Each row is a point. Examples show where two turns around zero, p and q, send a point. Where does a point land after both, in the order given? Backwards means that the second turn is done in reverse. Each puzzle has new turns, and all numbers are rounded.

Turn p:
[ 44, -46,  10] => [  8, -45, -45]
[20, 23, 27] => [ 14, -26,  27]
[-26,  14,  45] => [-33, -16,  39]
[-49, -18,  29] => [-59,   2,  10]
[ 28,  -8, -58] => [ 43,  26, -41]
[-17,  35, -54] => [27, 60,  8]
Turn q:
[-27, -16, -48] => [  9, -23, -51]
[-7,  4, 47] => [-34,  22,  25]
[-13,  45,  39] => [-14,  57,  15]
[ 47, -34, -38] => [ 39, -56,  11]
Where do these land?
p, then q: [ 22, -25, -10] => [ 22, -24, -13]
p, then q backwards: [-95,   2, -26] => [-48,  41,  76]
q, then p: [26,  1, 51] => [-32, -27,  39]
p, then q: [ 43, -11, -18] => [ 34, -32,   9]
p, then q: [ 4, 33,  2] => [-6,  9, 31]

Turn p:
[-36, -25,  42,  45] => [42, 48, 13, 39]
[ 34, -35, -14,  50] => [-14,  55, -43,  -5]
[  1, -36, -48,  18] => [-47,  22, -27,  23]
[ 26,  -6,  -5, -58] => [ -3, -56, -29, -11]
[-12,  69,  10, -52] => [  8, -61,  52, -34]
[-12,  33,  14,  -4] => [ 12,  -9,  32, -13]
Turn q:
[  0, -37,  17, -41] => [-25, -44, -18, -22]
[-35, -36,  39,   2] => [-29, -47,  23,  21]
[ 46,  58, -37,  72] => [81, 70, 11, 19]
[ 36,  31, -38,  49] => [59, 47, -8, 17]
[14, -7,  2, -9] => [  6,  -9,  -8, -12]
[-14,  18,  23, -35] => [-32,   0,  18, -31]
[-47, -28,  -7, -38] => [-61, -18, -20,   8]
Where do these land?
q, then p backwards: [-59, -22,  15,  13] => [-47, -10, -42, -18]
q, then p: [17, 66, 11, 63] => [ 54,   7,   6, -76]
p, then q: [-17, -37,  25, -51] => [ 45, -24, -31,  36]
p, then q backwards: [ 18,   0, -37, -41] => [-15, -40,  11, -38]
q, then p: [-15,  12,  27,  16] => [36,  9,  3,  2]
q, then p: [ 56, -19, -42,  -1] => [-55, -11, -33, -32]
